Each row of a before or after table is a point. The points were changed in one or more steps. Then noise was added and the rows were shuffled. The steps act on columns, c1 being the first. Name the steps. A step turns or swaps two columns, mirrors them in a line or flattens them onto one, adds a multiple of one to another, or multiplies or shifts one. Angles are multiples of 10 degrees, from the lower column toward the higher: turns from -170 to 170, lines from 10 to 170 but not 90. Use the fewest steps. Two steps may share a column if one is a turn and the other turns, adds or multiplies; they go together, in the order done. Otherwise the lowest column goes first.
(in the rows, 128 means zero)

Before:
[[ 95 126]
 [140 147]
 [127 174]
 [226 147]
 [169 136]
 [154  95]
 [108 139]
 [106 177]
 [200 168]
 [ 79 151]
 [177 130]
 [ 99 153]
 [152 122]]
After, 13 rows:
[[106 126]
 [120 162]
 [122 103]
 [ 63  52]
 [129 151]
 [101  96]
 [ 99  84]
 [ 57  85]
 [ 92 152]
 [ 96 173]
 [132 181]
 [146  90]
 [144 155]]
Steps: mirror c1 and c2 in the line at 120 degrees

Before, 11 rows:
[[185  70 108 165]
 [112  94  70 159]
 [115 111  97 133]
 [ 92  73 106 163]
 [ 92 160  82  61]
 [139 103 102 154]
 [ 87 111  83 165]
 [122 175 112  58]
 [ 98  98 133 176]
 [132 156 109 129]
 [184  64  96 130]]
After, 11 rows:
[[103 207 100 133]
 [133  78  82  62]
 [165 100 110  53]
 [ 85 119 137 178]
 [111 150 102 152]
 [153 119 112 127]
 [105 207 108 165]
 [ 91 101  86 165]
 [105 123 102 130]
 [ 95 132  70 160]
 [ 62 128 104 165]]
Steps: mirror c1 and c2 in the line at 30 degrees

Before (11 x 9):
[[169  66  87 143  79 101 136 145 164]
 [ 57 117 124 168 142 136 136  99  99]
 [105  63  55 154 163 145  68 122 105]
 [125 114 210 118 121 126 128 106 148]
 [181 151  63 128  96 163  95 204 132]
 [168  64 133 177 120 190 198  93 113]
 [134 110 148 190 124 129  91 103 129]
 [114 134 103 155 142 122 135  49 153]
 [216 109 128 101 112 112 114  90 150]
 [158 116  99 145  99 175 118  62 167]
 [162 140  92 141 136 152 143 135 185]]
After, 11 rows:
[[161 140  93 121 113 153 142 138 186]
 [169  67  88 177 122 100 136 150 165]
 [105  63  57  99  97 146  68 120 106]
 [182 150  64 161 133 163  95 227 132]
 [158 116 101 159 116 175 117  43 166]
 [217 109 129 140 157 112 115  79 150]
 [133 109 148 140  68 129  90  96 129]
 [114 135 100 119  99 122 136  26 155]
 [168  63 132 145  83 190 196  84 112]
 [ 58 115 125 121  86 135 134  90  98]
 [126 113 209 132 139 126 126 101 149]]
Steps: mirror c4 and c5 in the line at 140 degrees; multiply c8 by 1.3

Before, 8 rows:
[[140 141 134  96 137  95 154 117  65 125 143 126]
 [ 91  99 161 162  99  97 125 112 114 105 143 136]
 [ 88 103 136 107 117 161 110 138 131 162 151 122]
 [ 88 128 133 151 129  96  21 108  99 144 161 177]
 [101 117 122 139 192  99 152 122 145 106 138 129]
 [103 101 182  74  95 112 164 111 154  97 122 170]
 [102 142 134 104 115 249 146 133 134  94 154 117]
 [ 86 140 123  71 110  88 154 177 138 116 153 127]]
After:
[[ 74 101 182 103  96 112 163 110 154  96 128 170]
 [ 95 141 134 140 137  96 154 118  65 125 143 124]
 [138 118 122 101 193 100 151 122 146 104 137 127]
 [104 140 133 102 116 249 145 134 133  95 151 112]
 [ 71 140 123  85 110  88 154 177 138 116 152 123]
 [162  99 161  90  99  96 125 112 114 105 144 134]
 [151 129 133  88 129  96  22 106  99 144 168 171]
 [107 103 136  89 117 162 110 137 131 161 151 119]]
Steps: swap c1 and c4; turn c11 and c12 by -10 degrees

Before:
[[126 171 114 144 118 112 102 112 154 115 101 127 105 169 140 121 119  82]
 [125 158 165 120 150 121 165 135 113 121 149 116 131 134 130 111  78 123]
 [118 175 133 118  99 157 110 137 199 117 102 150 116 145 159 104 104 103]
 [149 142 121 118 133 150 128 123 184 148 125 136 108 140 153  79 123 125]
 [141   7 132 105 110 132  95 117 136 108 148 118 104 170 160 115 104 140]
 [117 170 125 140 121  90 134 120  88 131 134 141 117 161 160  86 112 126]
 [159 105 113 137 148 151 126 140  87 110 113 124 138 144 129 114 123 130]
 [154 154 148 126 134  92 114 116 110 134 116 151 133 141 142 112 131 140]
 [117 144 123 142 102 147  92 124  86 115 157 127 111 111 126 121 110  58]
 [117 171 114 130  98 131  90 133 111 126 145 136  99 156 109 118 136 104]]
After (10 x 18):
[[118 171 125 139 121  90 132 112  86 134 131 140 117 159 159  86 110 105]
 [127 156 165 120 149 120 165 118 112 120 150 116 131 128 130 111  80 103]
 [120 142 121 145 103 146  94 140  83 116 157 127 108 118 125 118 109  36]
 [141   8 133 109 110 132  95 108 134 107 148 119 102 170 159 116 102 121]
 [125 173 111 145 119 111 105 115 157 115 104 129 108 170 139 121 119  60]
 [149 144 119 118 132 148 128 124 183 148 126 135 109 142 152  78 126 105]
 [119 176 133 117  97 154 110 112 199 116 101 151 111 136 158 104 105  83]
 [154 154 147 126 132  90 113 128 108 132 116 151 134 146 143 112 131 119]
 [117 170 113 133  98 130  91 107 112 126 144 138 101 145 107 119 138  81]
 [162 106 110 136 149 149 126 110  86 111 115 124 138 131 127 112 122 111]]
Steps: mirror c8 and c14 in the line at 110 degrees; shift c18 by -20

Before (11 x 24):
[[ 49 131 143 105 144  78 156  70 158 199 135 166 127 121 105 144 215 148
  135 102 129 110 129 186]
 [156 147 132  99 121 130 151 134 107  71 147 192 156 169 148 114 127  96
   95 115 158 126 112 133]
 [ 63 100 133 113 192  98 135  98 167 203 116 175 127  96 139  68 178 148
  106  61 139  97  78 182]
 [107 100 131 162 162 115 207  70  76 115 181 107 189 126 128 116 179  56
  180 150 111 104 149 143]
 [149 173 141 199 151 139 174 137 124 119 207 130 188 171 144 120 124  86
  171 155 114  46 206  92]
 [181 131  50 120  85 126 132 167 123 100 132 156 185 145 193 106 139 124
   75 152 168 170 124 134]
 [127 164 135 123 143 121  94 173 162 177 101 139  92 178 112  53 193 146
  115  88 166 153  81 154]
 [159  90  92 131  82 155 148 195 123  87 181 144 142 149 201 163 126  73
   93 153 124 170  85 138]
 [182 121 120 159 102 124 147 172 120  89 165 137 172 101 130 148 156  89
   66 151 164 126 104 124]
 [160 129  74 146  83 124 160 167  87 101 181 135 149 165 162 125 142  96
   41 110 129 146 120  75]
 [ 70 203 148 130 143  88 164 152 179 178 115 138 135 153 113  46 155 156
  107  68 144 127  78 215]]
After, 11 rows:
[[182 131 190 120  85 126 134 143 123 127 132 156 185 144 192 105  73 162
   75 152 169 170 124 131]
 [ 63 100 148 113 194  97 154 132 167  59 115 176 128  97 140  67 184  92
  106  61 138  98  80 177]
 [ 70 203 126 131 142  88 192 165 179  87 115 138 136 153 112  45 173 135
  108  68 145 128  76 198]
 [183 122 163 159 102 125 145 115 120 163 165 138 173 102 131 148 131 185
   67 151 164 125 105 118]
 [150 173 119 198 150 140 158  97 124 142 207 131 187 171 143 119 132 156
  170 154 113  45 207  78]
 [160 130 178 146  84 124 140 119  87 134 183 136 148 164 162 125  91 179
   40 109 128 146 120  68]
 [128 163 162 123 144 122 105 167 163  84 101 140  91 178 112  53 186 157
  114  88 166 152  80 164]
 [ 48 132 169 104 143  77 174 118 158  67 136 167 127 123 105 144 213  67
  136 103 129 111 130 173]
 [160  89 157 131  81 156 151 114 123 155 181 143 141 147 202 162  90 214
   93 152 123 169  85 130]
 [156 147 136  99 122 131 152 103 107 183 147 191 156 169 148 116 115 148
   95 115 159 126 112 124]
 [106 100 168 162 163 115 207  36  75 141 181 109 189 126 130 116 158 115
  180 149 113 103 149 114]]
Steps: turn c3 and c10 by 160 degrees; turn c3 and c17 by -50 degrees; turn c7 and c24 by -20 degrees; mirror c8 and c18 in the line at 30 degrees

Before, 12 rows:
[[ 98 155 113 130 120 105  73 146 107 133 137 172 182 101 137  63 164 151
  161 117 165 126 142 178  93 146  71 114 160 101 141 121  87 113 117 159
  145 140 115 177 128  70 101 109 141 153  91 141]
 [ 97 147 109 146 132 138 118 123  89 157 161 160 152  83 122  95 154 165
  136 103 144 149 166 175 110 158 102 131 141  82 161 118  91 168 112 186
  166 164 107 162 120  59 130  99 122 165  89 106]
 [114 151 172  82 145 152 145 127 132 123 124 121 122 127  81 146 150 104
  125 134 134  87 117 123 120 146 122  93 114 127  98 120 124 122 134  89
   72 135 117 108 138 131 141 125 129 147 163 108]
 [144 145 109 138 198  94 133 102 141  67  92 153 100 115 193 112 159 136
  171 140  81 137 147 176 150 118 114  98 143 113  90 181 150 112 142 162
  146 120 124 108 161 112  81 169 102 126 145 100]
 [119 140 143 111 130 136 151 131 112 109 126 171 145 121 103 129 129 109
  121 125 119 122 109 111 128 116 173  74  99 127  82 150 129 133 172 106
  111 142 133 127 133 138 140 156  90 143 163  84]
 [ 90 118 141 100  89 157 137 151 119 102 108 125 143 110 110 118 143 124
  132 114 140  91  97 147 121 162 108 130 101 125 121 107 129 150 146  93
  102 139 137 136 134 122 161 142 137 173 131  60]
 [ 83 130 137  88 134 174 154 122 121 118 131 152 151 132 138 141 143 108
  107 116 114  84  83 131 146 109 144 100 115 106 122 114 136 125 178 114
   95 123 120  95 119 128 136 166 135 110 174 108]
 [109 155 136  97 136 140 120 121 127 111 101 134 119 111  95 151 179  86
  105 133 129  97  83 136 141 129 159 111 111 132 129 124 120  97 157 106
   99 111 121 147 141 107 141 163 110 140 174  93]
 [166 161  87 164 198 113 117 141 139  90  71 111 117 108 160 101 177 164
  137 120 101 142 152 106 166 110  85 151 135  98  63 152 150  88 162 142
  127 106 155  94 152 132  68 153  77 134 110  84]
 [ 63 159 115 129 112 171 111 166  97 117 126 139 171 107  99 118 133 150
  122 117 121 103 155 152 111 161 131 120 128 120 121 118 108 120 119 114
  129 134 107 149 123  83 166 111 128 130 132 102]
 [154 149 142 105 114 122 145  83 126  77  80 112 110 125 144 133 156 110
  166  92  85 140 110 127 141 127 134  89 113 106  70 168 143 118 180 163
  104 104 118  90 139 142 137 161  84 118 165  98]
 [ 87 105 142 144  89 188  96 154  97 120 155 149 163 116 106 105 145 132
  134 142 170 113 130 150  99 158 108 148 132 106 138  96 115 126  95 152
  185 146 129 128 110  78 136 116 129 148 110 107]]
After, 12 rows:
[[ 90 106 143 144  88 246  96 152 115 120 156 149 164 115 163 105 145 147
  134 142 169 113 133 153 101 157 108 121 132 102 139  96 115 124  98 154
  183 148 127 127 108  80 107 114 126 130 107 117]
 [ 98 147 109 148 127 149 114 121 140 155 161 160 153  84 157  91 154 145
  135 101 142 148 169 178 109 157 101 147 141  82 163 118  90 167 113 183
  167 164 104 161 123  60  77  99 122 152  92 135]
 [ 80 127 139  90 137 222 154 123 104 118 133 152 150 131 108 142 141 133
  109 118 114  82  81 131 144 111 145 112 116 105 120 114 134 124 175 115
   98 124 118  91 119 130 134 166 138 120 171 164]
 [120 141 143 115 126 145 151 131 107 108 125 174 144 124 158 130 129 142
  120 121 119 124 106 113 126 119 173  89 101 132  85 151 129 131 172 107
  110 142 134 130 135 136 127 155  91 124 163 194]
 [ 92 115 144 101  93 184 136 149 122  99 109 122 139 110 169 119 143 161
  133 117 141  92  97 146 121 159 107  40 101 123 121 107 129 150 148  91
  103 140 138 135 130 123 133 146 136 151 130 152]
 [153 150 141 104 112 116 146  84 111  79  78 110 109 126 107 130 154 134
  165  92  82 140 110 128 140 128 135 138 113 107  67 167 144 117 180 161
  107 101 119  93 141 140 140 163  79 134 165 176]
 [ 95 158 112 130 122  81  74 144 136 134 138 173 184  99 140  63 163 116
  156 116 163 121 143 178  90 151  69 169 159  99 142 119  87 116 116 159
  145 140 116 176 129  70  92 109 140 152  90 142]
 [ 64 159 109 127 109 213 113 164 134 119 125 138 171 108 152 118 135 178
  119 117 119 105 154 152 114 159 129 100 132 117 116 118 104 122 122 116
  130 136 109 150 118  82 105 110 128 109 134 145]
 [109 151 134  93 134 150 119 116  91 113 100 133 119 107 161 150 181 137
  104 135 131  96  84 137 140 129 159  86 116 131 129 126 118  99 158 107
   96 112 121 147 139 111 151 164 113 118 176 154]
 [164 162  89 163 196 102 116 142 162  91  69 112 115 106 108  98 175  75
  135 115 101 144 151 106 167 108  83  91 135 100  66 150 148  91 160 140
  128 102 159  96 152 133 103 154  79 152 114 124]
 [145 143 109 139 199  62 130 102 143  70  95 154 100 117  77 113 159  79
  172 141  81 136 148 177 151 116 112 140 143 113  90 180 149 113 144 161
  147 119 126 107 163 115 120 172  99 165 144 165]
 [116 150 174  81 147 177 145 124 108 123 123 122 122 130 174 147 149 135
  125 135 133  89 115 122 124 150 126  92 116 130  99 121 122 124 134  90
   71 136 117 108 139 127 147 126 130 113 164 165]]
Steps: multiply c6 by 2; turn c9 and c18 by -60 degrees; turn c18 and c43 by -70 degrees; mirror c15 and c46 in the line at 70 degrees; turn c28 and c48 by -110 degrees; add 0.7 times c36 to c28
